Each row is a point. The last column is the point's height on a tilted bowl or saddle (a function of degree 2), plus a little noise. Count its main directions that bend up, bend down and stay straight.

Points (17 x 4)
0: -0.037 -0.045  0.058  0.064
1: -0.027  0.017 -0.040  0.016
2: -0.021  0.031  0.013  0.014
3:  0.038  0.006  0.035  0.014
4:  0.017  0.020 -0.040  0.003
5:  0.080  0.014  0.043  0.032
6: -0.035 -0.029  0.002  0.022
7: -0.028  0.030 -0.002  0.014
8: -0.022  0.007  0.008  0.009
9: -0.013  0.013  0.012  0.007
10:  0.006  0.036  0.006  0.006
11: -0.028 -0.053 -0.025  0.034
12:  0.008 -0.081  0.048  0.089
13:  0.023 -0.030 -0.021  0.008
14:  0.010  0.051  0.030  0.020
15: -0.034 -0.036  0.035  0.038
16:  0.001  0.008  0.002  0.001
Directions: 3 up, 0 down, 0 straight

Points (23 x 5)
0:  0.010  0.018  0.012 -0.008  0.018
1: -0.017  0.015 -0.024  0.020  0.009
2: -0.042  0.038 -0.047  0.051 -0.030
3:  0.019  0.016 -0.018 -0.050  0.067
4:  0.011 -0.034  0.023  0.011  0.018
5: -0.005 -0.009  0.033 -0.040  0.017
6: -0.019 -0.008 -0.088 -0.023  0.031
7:  0.035 -0.011  0.097 -0.004 -0.030
8: -0.029  0.002  0.036  0.037  0.038
9:  0.007 -0.039  0.012  0.009  0.019
10:  0.037  0.021  0.014 -0.028  0.024
11: -0.007 -0.038 -0.027  0.030  0.013
12:  0.005  0.022 -0.032 -0.026  0.043
13:  0.014  0.015  0.000 -0.077  0.079
14: -0.028  0.007 -0.031  0.031  0.006
15:  0.083  0.026 -0.013  0.022 -0.041
16: -0.045 -0.041  0.032  0.019  0.042
17:  0.056 -0.017  0.049  0.011 -0.018
18:  0.020  0.006  0.028 -0.026  0.018
19: -0.021  0.031  0.041  0.024  0.011
20: -0.046  0.025  0.003  0.040  0.014
21:  0.002 -0.035  0.028  0.012  0.023
22:  0.016 -0.044 -0.040  0.011  0.004
Directions: 1 up, 3 down, 0 straight

Points (24 x 5)
0: -0.007 -0.043 -0.056  0.016  0.021
1:  0.034 -0.019 -0.014  0.008 -0.002
2:  0.033  0.024 -0.026  0.019  0.020
3:  0.059  0.003 -0.044  0.029  0.000
4: -0.018 -0.038 -0.048  0.006  0.027
5: -0.034 -0.011 -0.004 -0.005 -0.002
6: -0.062 -0.019  0.019  0.005 -0.049
7:  0.023 -0.013  0.022  0.001  0.002
8:  0.004  0.003 -0.028  0.024  0.034
9:  0.031 -0.006 -0.012 -0.016  0.003
10:  0.054 -0.040  0.002  0.042 -0.022
11: -0.011  0.031 -0.004 -0.023 -0.006
12:  0.001  0.028 -0.050  0.023  0.066
13:  0.010  0.060  0.009 -0.004 -0.019
14:  0.035  0.047  0.005 -0.032 -0.038
15: -0.061 -0.028  0.031  0.002 -0.066
16:  0.040 -0.024  0.031  0.012  0.006
17:  0.042 -0.076  0.010  0.026 -0.059
18:  0.068  0.006  0.004  0.009 -0.007
19: -0.048 -0.016  0.020 -0.044 -0.026
20:  0.061  0.016 -0.029  0.009 -0.010
21: -0.043  0.092  0.013  0.050  0.058
22:  0.007 -0.003 -0.041  0.013  0.033
23: -0.027  0.031  0.033  0.022 -0.001
Directions: 2 up, 2 down, 0 straight

Points (45 x 7)
0:  0.092 -0.055 -0.013 -0.047 -0.028 -0.026  0.069
1: -0.010  0.024 -0.018 -0.046  0.025 -0.004  0.006
2:  0.000 -0.001  0.011  0.023 -0.051  0.001 -0.003
3: -0.030 -0.011 -0.017 -0.025 -0.051 -0.009  0.018
4: -0.012 -0.008  0.016 -0.021 -0.010  0.000  0.011
5: -0.014 -0.013 -0.024 -0.008  0.004 -0.025  0.019
6: -0.016 -0.008  0.045 -0.018 -0.025  0.000  0.001
7:  0.024 -0.048  0.016  0.019 -0.037  0.020  0.039
8:  0.005 -0.031  0.023 -0.065 -0.007  0.046  0.071
9: -0.031 -0.036  0.058 -0.027 -0.005 -0.064  0.015
10:  0.026 -0.046  0.007  0.009  0.009 -0.036  0.036
11:  0.016  0.009 -0.054  0.018 -0.023 -0.049  0.019
12: -0.033  0.025 -0.003 -0.013 -0.045  0.021  0.001
13: -0.002 -0.007  0.042 -0.018 -0.052 -0.045  0.004
14: -0.032 -0.041  0.017  0.006 -0.026 -0.030  0.029
15: -0.030  0.038 -0.009  0.039 -0.037  0.052 -0.015
16: -0.015  0.005 -0.014  0.026  0.002  0.035  0.012
17:  0.005  0.093  0.000  0.013  0.039 -0.008 -0.004
18: -0.039 -0.001 -0.044 -0.032 -0.053  0.027  0.016
19: -0.005  0.028 -0.034  0.016  0.030 -0.016  0.008
20:  0.016 -0.046 -0.003  0.020  0.010 -0.040  0.043
21:  0.042 -0.026  0.007 -0.008 -0.062 -0.015  0.030
22:  0.068  0.008  0.005  0.005  0.030  0.026  0.023
23:  0.016 -0.038  0.000 -0.039 -0.051  0.015  0.047
24: -0.013 -0.036 -0.003 -0.003  0.015  0.023  0.046
25:  0.003  0.042 -0.017  0.017  0.028  0.081  0.013
26:  0.021  0.019 -0.005  0.012 -0.041 -0.062  0.014
27: -0.043 -0.016 -0.005  0.035  0.011 -0.011  0.032
28: -0.002  0.003  0.028  0.054 -0.070  0.012 -0.023
29: -0.036  0.022  0.042 -0.036 -0.085  0.000  0.020
30:  0.006 -0.058  0.041 -0.042 -0.012 -0.031  0.033
31:  0.025  0.001  0.028 -0.037 -0.022 -0.006  0.012
32:  0.044  0.043 -0.030 -0.064 -0.025  0.016  0.002
33: -0.004 -0.022  0.011  0.004 -0.015  0.021  0.020
34: -0.012  0.030 -0.048  0.023 -0.010 -0.068  0.028
35:  0.045 -0.008 -0.003  0.009  0.016  0.085  0.060
36: -0.026  0.034  0.017  0.023  0.005 -0.018 -0.014
37:  0.024 -0.022 -0.060 -0.007  0.015  0.020  0.032
38:  0.004 -0.022  0.017  0.052  0.024  0.015  0.010
39:  0.008 -0.009 -0.013  0.005  0.032 -0.022  0.023
40: -0.037 -0.034  0.022 -0.010  0.035 -0.033  0.037
41: -0.036 -0.073 -0.017 -0.015 -0.001  0.007  0.085
42:  0.008  0.005 -0.005 -0.014  0.039 -0.042  0.021
43:  0.022 -0.082  0.046 -0.004 -0.057  0.003  0.057
44:  0.010  0.061 -0.023  0.099 -0.018  0.024 -0.036
Directions: 4 up, 1 down, 1 straight

Points (63 x 9)
0:  0.068  0.003  0.022 -0.031 -0.015 -0.017  0.027  0.048 -0.018
1:  0.008 -0.056 -0.057 -0.037  0.030  0.020 -0.006  0.014 -0.071
2: -0.034  0.017 -0.008 -0.009  0.041  0.035 -0.006  0.002 -0.018
3: -0.028 -0.053  0.016  0.015  0.044 -0.021  0.046  0.050 -0.016
4:  0.000  0.001 -0.006  0.033 -0.079 -0.005  0.018 -0.024 -0.025
5: -0.039  0.008 -0.067  0.043  0.010 -0.020  0.016  0.015 -0.007
6:  0.063 -0.069  0.062  0.055 -0.047 -0.075  0.002  0.001 -0.123
7:  0.046 -0.010 -0.043 -0.015 -0.007 -0.055  0.045  0.005 -0.009
8:  0.010  0.003  0.039 -0.023  0.005 -0.006 -0.010  0.032 -0.007
9:  0.035 -0.018 -0.035  0.015  0.056 -0.026  0.093 -0.024  0.005
10: -0.049  0.050  0.029  0.068  0.004  0.024  0.052  0.042 -0.021
11:  0.025  0.032 -0.009  0.044 -0.028  0.023 -0.051  0.058  0.001
12:  0.055 -0.028  0.006  0.018  0.035 -0.049 -0.011 -0.040  0.011
13:  0.061  0.017 -0.015  0.029 -0.041 -0.011 -0.029 -0.026  0.019
14:  0.011 -0.001  0.038  0.013  0.066 -0.008 -0.015 -0.012 -0.017
15:  0.028 -0.029 -0.048  0.014  0.020  0.048  0.031 -0.053 -0.022
16: -0.032 -0.023 -0.036  0.029 -0.049 -0.001 -0.064 -0.045 -0.060
17: -0.040  0.006  0.040 -0.005 -0.049 -0.002  0.024  0.037  0.009
18:  0.075 -0.008 -0.001 -0.006  0.032  0.017  0.089  0.021  0.010
19:  0.020 -0.012  0.016 -0.006 -0.026 -0.044 -0.042  0.008 -0.026
20:  0.023  0.037  0.004  0.014  0.050  0.054  0.032  0.061 -0.017
21:  0.007  0.005 -0.022 -0.018 -0.042  0.028 -0.010 -0.033 -0.036
22:  0.038 -0.010  0.000 -0.016 -0.040 -0.012 -0.027 -0.011 -0.026
23: -0.010 -0.014 -0.009  0.022 -0.019 -0.028 -0.012  0.015  0.002
24:  0.017  0.035  0.000 -0.013  0.010  0.031  0.076  0.036 -0.012
25: -0.008 -0.051  0.001 -0.024 -0.015 -0.003  0.067  0.020  0.011
26:  0.005 -0.019  0.002  0.056  0.004  0.030 -0.013  0.059 -0.029
27:  0.015 -0.017 -0.014 -0.002 -0.048 -0.004 -0.024  0.018 -0.029
28:  0.058  0.009 -0.032  0.023 -0.069 -0.030  0.024  0.013 -0.007
29:  0.001  0.005  0.020  0.064  0.022  0.041  0.009 -0.022 -0.011
30: -0.006 -0.005 -0.039  0.002  0.001  0.043  0.006 -0.053 -0.033
31: -0.039 -0.029  0.074 -0.026 -0.063 -0.032  0.024  0.036 -0.016
32: -0.005 -0.026 -0.057 -0.032 -0.010  0.095 -0.018  0.019 -0.118
33: -0.011 -0.017 -0.029  0.025  0.013 -0.010  0.037  0.014  0.015
34: -0.022 -0.027  0.074  0.013  0.036  0.022 -0.019  0.001 -0.031
35: -0.004  0.020 -0.001  0.020 -0.038  0.011  0.018 -0.001  0.006
36:  0.008 -0.021  0.033  0.005 -0.055  0.002 -0.050 -0.018 -0.062
37: -0.048  0.006  0.064 -0.078 -0.003 -0.025 -0.032  0.036 -0.005
38: -0.039 -0.041 -0.003 -0.083 -0.009 -0.043 -0.007 -0.009 -0.018
39: -0.006 -0.034 -0.010  0.027  0.041 -0.008  0.003 -0.035  0.009
40:  0.032  0.020  0.007  0.016  0.003 -0.082 -0.016 -0.032  0.008
41: -0.020  0.039 -0.061  0.034  0.015  0.013  0.016  0.007 -0.015
42: -0.036 -0.011 -0.029 -0.020  0.003  0.052 -0.055 -0.019 -0.068
43:  0.006  0.006  0.004  0.075  0.015 -0.012 -0.014 -0.006  0.009
44:  0.033  0.009  0.054  0.004 -0.028  0.031 -0.022 -0.039 -0.043
45:  0.035 -0.017  0.009  0.034 -0.007 -0.019 -0.041  0.020 -0.005
46: -0.010 -0.036 -0.018 -0.030  0.016 -0.018 -0.047 -0.028 -0.026
47: -0.016  0.008  0.001  0.009 -0.027  0.005 -0.024  0.032 -0.008
48:  0.015  0.025  0.018 -0.001 -0.027 -0.011 -0.031  0.046 -0.008
49: -0.039  0.038  0.020 -0.047 -0.007 -0.013  0.033 -0.030  0.002
50:  0.023 -0.013 -0.049  0.001 -0.026  0.063  0.034  0.002 -0.027
51: -0.005 -0.015 -0.043 -0.034  0.035  0.025 -0.015 -0.012 -0.042
52: -0.008  0.001 -0.014 -0.030  0.023 -0.030 -0.037  0.001 -0.005
53: -0.021 -0.025  0.085  0.012  0.047 -0.037  0.033  0.004 -0.019
54:  0.038  0.080 -0.005  0.049 -0.012  0.005  0.027  0.034  0.023
55: -0.042  0.005  0.002  0.028  0.004 -0.013 -0.003  0.019  0.012
56:  0.062  0.023 -0.003 -0.002 -0.011 -0.052  0.011 -0.008  0.014
57: -0.010 -0.028 -0.023 -0.016 -0.032  0.011  0.000 -0.014 -0.016
58: -0.005  0.048 -0.060  0.022 -0.014 -0.015  0.031 -0.071 -0.022
59:  0.031  0.002  0.032 -0.002 -0.021  0.023 -0.018  0.040 -0.007
60:  0.005  0.033  0.005  0.017 -0.016  0.024 -0.012 -0.039 -0.010
61:  0.012  0.036 -0.004 -0.015  0.021 -0.012  0.028  0.006  0.004
62:  0.041  0.001 -0.011 -0.021  0.006 -0.001  0.023 -0.035  0.001
Directions: 1 up, 5 down, 2 straight

Points (63 x 9)
0:  0.012 -0.035  0.033  0.040  0.002  0.049  0.018  0.004  0.026
1:  0.065  0.006 -0.033  0.002  0.043 -0.012 -0.019  0.034  0.015
2: -0.014 -0.010  0.000  0.026 -0.056 -0.035 -0.026 -0.034  0.058
3: -0.016  0.074 -0.056 -0.043 -0.006  0.014  0.007 -0.029 -0.034
4: -0.043 -0.038  0.024  0.041  0.009  0.001 -0.024 -0.007  0.032
5:  0.021  0.000 -0.053 -0.038 -0.047  0.024 -0.006 -0.001 -0.040
6:  0.023 -0.030  0.026  0.034  0.001  0.046  0.004 -0.055 -0.004
7:  0.002 -0.031  0.022  0.011  0.015 -0.039 -0.013 -0.008  0.009
8:  0.040 -0.024 -0.025  0.020  0.019  0.015 -0.014 -0.001  0.005
9:  0.015 -0.065 -0.024  0.003  0.029 -0.049 -0.033  0.020  0.007
10: -0.008  0.054 -0.036  0.034 -0.027 -0.025  0.004  0.014  0.022
11:  0.009  0.018  0.008  0.035  0.027 -0.003  0.022  0.030  0.010
12: -0.047  0.014 -0.042 -0.070 -0.034 -0.062 -0.002  0.027 -0.028
13:  0.003 -0.026 -0.015  0.031  0.037 -0.014  0.051  0.025  0.011
14:  0.010 -0.004  0.028  0.000  0.019 -0.004 -0.012 -0.055  0.006
15:  0.015 -0.060 -0.035  0.006 -0.012  0.064  0.005  0.017 -0.007
16:  0.009 -0.018 -0.026 -0.025 -0.009  0.031  0.045  0.032 -0.012
17:  0.033  0.003  0.006 -0.051 -0.022  0.062  0.013  0.013  0.006
18: -0.031 -0.059 -0.005 -0.011 -0.009 -0.009  0.033  0.021  0.005
19: -0.034  0.001  0.008 -0.031  0.035  0.050 -0.008 -0.003 -0.034
20:  0.011 -0.007 -0.014 -0.009  0.067  0.058 -0.008  0.002 -0.033
21: -0.033 -0.005  0.006  0.010  0.039 -0.001  0.009 -0.024 -0.017
22:  0.047 -0.008 -0.005  0.016 -0.001 -0.044  0.045 -0.036  0.009
23: -0.006  0.021  0.005  0.035 -0.008 -0.027  0.026  0.039  0.011
24: -0.011 -0.052 -0.024  0.001 -0.006 -0.002 -0.049 -0.002  0.009
25:  0.053 -0.007  0.032 -0.005 -0.042 -0.002 -0.082 -0.054  0.096
26:  0.017 -0.008  0.026  0.063 -0.032 -0.001  0.014  0.001  0.042
27: -0.019  0.064 -0.025 -0.014 -0.010 -0.030  0.074 -0.001  0.025
28:  0.003  0.010 -0.028 -0.001 -0.004 -0.036  0.028  0.004  0.005
29:  0.013  0.042 -0.009  0.022 -0.012 -0.012  0.033  0.027  0.013
30: -0.021 -0.058  0.001  0.015 -0.005  0.037  0.008  0.037  0.013
31: -0.019  0.002 -0.008 -0.007  0.042  0.036 -0.031  0.026 -0.040
32:  0.043  0.046  0.004 -0.049  0.020 -0.060 -0.005 -0.025  0.056
33:  0.019  0.002 -0.001  0.040  0.021  0.073 -0.035  0.001  0.017
34: -0.024  0.001 -0.001  0.026 -0.039  0.012  0.028  0.019  0.012
35: -0.015 -0.011 -0.003  0.005  0.013  0.022 -0.014 -0.012 -0.017
36:  0.010 -0.061 -0.012  0.003  0.032  0.009  0.025 -0.024 -0.023
37: -0.003 -0.030  0.005 -0.015  0.001 -0.015 -0.040 -0.013  0.010
38: -0.039  0.047 -0.005 -0.045 -0.029  0.037 -0.004  0.004 -0.050
39:  0.021  0.009 -0.023  0.038  0.008 -0.031  0.025  0.021  0.025
40:  0.050  0.065 -0.023 -0.004 -0.032  0.043  0.013  0.041  0.022
41:  0.003 -0.062 -0.063 -0.021 -0.030  0.099 -0.023  0.008 -0.057
42:  0.018 -0.068  0.023 -0.006 -0.056 -0.005 -0.022  0.018  0.021
43:  0.031  0.039  0.059  0.039 -0.056  0.033 -0.040 -0.010  0.074
44: -0.010 -0.053  0.006 -0.023 -0.012  0.007  0.010 -0.005 -0.004
45:  0.033 -0.007  0.014 -0.013  0.030  0.029  0.007 -0.005  0.000
46:  0.000  0.035 -0.009  0.019 -0.025 -0.031  0.019  0.042 -0.001
47:  0.018  0.001 -0.050  0.018  0.020  0.042  0.013  0.060  0.004
48: -0.002 -0.010 -0.046  0.056  0.023  0.014 -0.021 -0.063  0.012
49:  0.039  0.019 -0.003  0.003 -0.040  0.013 -0.011  0.051 -0.004
50:  0.037 -0.020  0.031  0.015 -0.038  0.005 -0.056  0.023  0.037
51:  0.006 -0.002 -0.067  0.080  0.011  0.070 -0.032  0.003  0.051
52: -0.001 -0.017  0.021  0.023 -0.051 -0.015  0.034 -0.017  0.016
53: -0.036  0.043  0.010  0.063 -0.008  0.008 -0.015 -0.026  0.024
54:  0.038  0.031 -0.033  0.049 -0.045  0.074  0.031  0.077  0.099
55: -0.036 -0.061 -0.107  0.024 -0.042  0.025 -0.041 -0.069  0.042
56:  0.026  0.022 -0.051  0.051  0.035  0.043 -0.005 -0.071 -0.011
57:  0.004  0.017 -0.032  0.046  0.019 -0.003  0.047  0.046  0.040
58:  0.053 -0.009 -0.017  0.041 -0.041 -0.035  0.001  0.021  0.038
59:  0.057  0.006 -0.009 -0.048 -0.011 -0.044  0.016 -0.019  0.023
60: -0.004 -0.021  0.016  0.010  0.008  0.028  0.013  0.009 -0.003
61:  0.079  0.008 -0.024 -0.042  0.055  0.015 -0.015 -0.060  0.039
62: -0.002  0.056  0.043 -0.005 -0.069  0.020 -0.024  0.030 -0.003
Directions: 4 up, 2 down, 2 straight

Points (66 x 9)
0: -0.062  0.011  0.005 -0.020  0.016  0.013  0.052  0.012 -0.029
1:  0.013 -0.027 -0.013  0.009 -0.017  0.036 -0.058 -0.016  0.007
2:  0.019  0.001  0.025  0.004  0.045 -0.026 -0.010 -0.003 -0.018
3: -0.008 -0.027 -0.005  0.022  0.000  0.023  0.020  0.000 -0.011
4:  0.020  0.030 -0.035  0.017  0.036 -0.021 -0.037 -0.043 -0.019
5:  0.028  0.034 -0.043 -0.024  0.017 -0.028 -0.033  0.020 -0.005
6:  0.015  0.008 -0.038  0.008  0.051  0.035  0.017  0.014 -0.011
7: -0.012 -0.006 -0.001 -0.043 -0.010 -0.022  0.015  0.005 -0.013
8:  0.006 -0.035 -0.034  0.024 -0.032 -0.054  0.000  0.023 -0.035
9: -0.035 -0.029 -0.006  0.016 -0.016  0.001  0.028 -0.049 -0.035
10: -0.014  0.011 -0.023 -0.005  0.041 -0.021  0.007 -0.044 -0.026
11: -0.030 -0.026  0.020  0.012  0.004 -0.062 -0.032 -0.034 -0.043
12:  0.003  0.002 -0.024  0.061 -0.057 -0.017 -0.011 -0.086 -0.070
13: -0.008 -0.054  0.026 -0.013 -0.030 -0.013  0.011 -0.024 -0.035
14:  0.036 -0.004 -0.016 -0.003 -0.025 -0.060 -0.046  0.069 -0.034
15:  0.004  0.061  0.008  0.044 -0.002  0.010  0.072  0.030 -0.057
16:  0.026  0.029  0.030 -0.023 -0.035  0.007 -0.034  0.015 -0.008
17: -0.070  0.042 -0.015 -0.004  0.027  0.054  0.021 -0.020 -0.022
18: -0.022  0.083  0.015 -0.014 -0.011 -0.002 -0.033  0.009 -0.010
19: -0.029  0.015 -0.009  0.027 -0.043 -0.002  0.016 -0.011 -0.022
20:  0.015  0.021  0.059 -0.007  0.013  0.088  0.028  0.046 -0.047
21:  0.015  0.049  0.007  0.008 -0.022 -0.051 -0.014 -0.022 -0.030
22: -0.042 -0.059  0.025 -0.040 -0.026 -0.011  0.019  0.027 -0.037
23: -0.043 -0.032 -0.047 -0.061 -0.017 -0.005  0.003 -0.052 -0.015
24: -0.034 -0.018 -0.016  0.020 -0.034 -0.003 -0.011 -0.057 -0.026
25:  0.035  0.012  0.034  0.084 -0.027 -0.006 -0.071  0.068 -0.039
26: -0.011  0.008  0.004  0.027  0.036  0.013  0.080  0.047 -0.061
27: -0.025  0.062  0.024  0.039  0.025 -0.020  0.025 -0.064 -0.056
28: -0.015 -0.039 -0.019  0.032  0.041 -0.039  0.057 -0.029 -0.079
29:  0.002 -0.010  0.026  0.037 -0.048 -0.016 -0.033 -0.004 -0.020
30: -0.006  0.060  0.038 -0.006  0.059 -0.012  0.011 -0.042 -0.039
31:  0.000 -0.034  0.001  0.066 -0.040 -0.047  0.040  0.046 -0.075
32: -0.012 -0.045  0.000  0.016 -0.007  0.027  0.029 -0.009 -0.020
33:  0.005 -0.004 -0.029 -0.023 -0.024 -0.016 -0.041 -0.034 -0.004
34: -0.012 -0.040  0.009  0.060 -0.011 -0.022 -0.065  0.007 -0.021
35: -0.017 -0.042 -0.020 -0.042  0.014  0.018 -0.015 -0.046 -0.006
36:  0.009  0.024 -0.062  0.004 -0.030  0.003 -0.024 -0.012  0.001
37:  0.029 -0.015 -0.019 -0.034 -0.005  0.019 -0.011  0.051  0.004
38: -0.033 -0.006  0.018 -0.017  0.081  0.024  0.005  0.026 -0.027
39: -0.014  0.012 -0.057 -0.019  0.054 -0.019  0.005  0.035 -0.008
40:  0.005 -0.006  0.011  0.004 -0.007  0.042 -0.052  0.060  0.003
41:  0.008  0.047  0.032  0.025  0.017  0.016  0.034 -0.032 -0.031
42:  0.005 -0.086 -0.059  0.043 -0.028  0.022 -0.048 -0.024 -0.016
43: -0.001 -0.003 -0.022 -0.012  0.043  0.001 -0.024  0.052  0.006
44:  0.004 -0.019 -0.013  0.041  0.007 -0.082  0.002 -0.009 -0.060
45:  0.033  0.031  0.011  0.004 -0.001  0.028  0.009  0.066 -0.014
46: -0.057 -0.001  0.005  0.000  0.023  0.006 -0.022  0.001  0.000
47:  0.033  0.008 -0.004 -0.015 -0.002 -0.016  0.004  0.020 -0.008
48:  0.019  0.025 -0.052 -0.042 -0.007 -0.003  0.062 -0.020 -0.037
49:  0.027 -0.062  0.028  0.020 -0.024 -0.019 -0.004 -0.007 -0.034
50: -0.037 -0.007  0.003  0.018  0.031 -0.028 -0.005  0.007 -0.014
51: -0.050  0.023  0.014 -0.023 -0.023 -0.002 -0.028 -0.007 -0.005
52: -0.016 -0.041  0.008 -0.037 -0.001  0.059 -0.050  0.040  0.002
53:  0.014  0.017 -0.073 -0.008  0.006 -0.004 -0.014 -0.020  0.000
54:  0.047  0.053 -0.018 -0.011 -0.047  0.040  0.032 -0.009 -0.034
55: -0.008  0.027 -0.025 -0.028  0.015 -0.092  0.006  0.034 -0.054
56: -0.022  0.036 -0.044  0.028  0.035  0.009 -0.059  0.030  0.007
57: -0.036 -0.004 -0.014  0.023 -0.033 -0.017 -0.022 -0.026 -0.015
58:  0.008  0.098 -0.028 -0.012  0.056  0.025 -0.001 -0.019 -0.032
59:  0.024  0.031  0.000  0.032 -0.072 -0.026 -0.010 -0.012 -0.040
60: -0.044  0.023  0.021 -0.026  0.033  0.046 -0.012  0.019 -0.004
61: -0.102 -0.055 -0.010 -0.021 -0.056  0.037  0.044  0.021 -0.050
62:  0.060 -0.021 -0.007  0.000  0.057  0.008  0.036 -0.009 -0.050
63: -0.035 -0.008 -0.043  0.035  0.050 -0.016  0.000 -0.022 -0.025
64:  0.009  0.045  0.012 -0.014  0.024 -0.027  0.000 -0.008 -0.015
65: -0.013 -0.002  0.005  0.031 -0.009 -0.005  0.016  0.032 -0.014
Directions: 0 up, 7 down, 1 straight
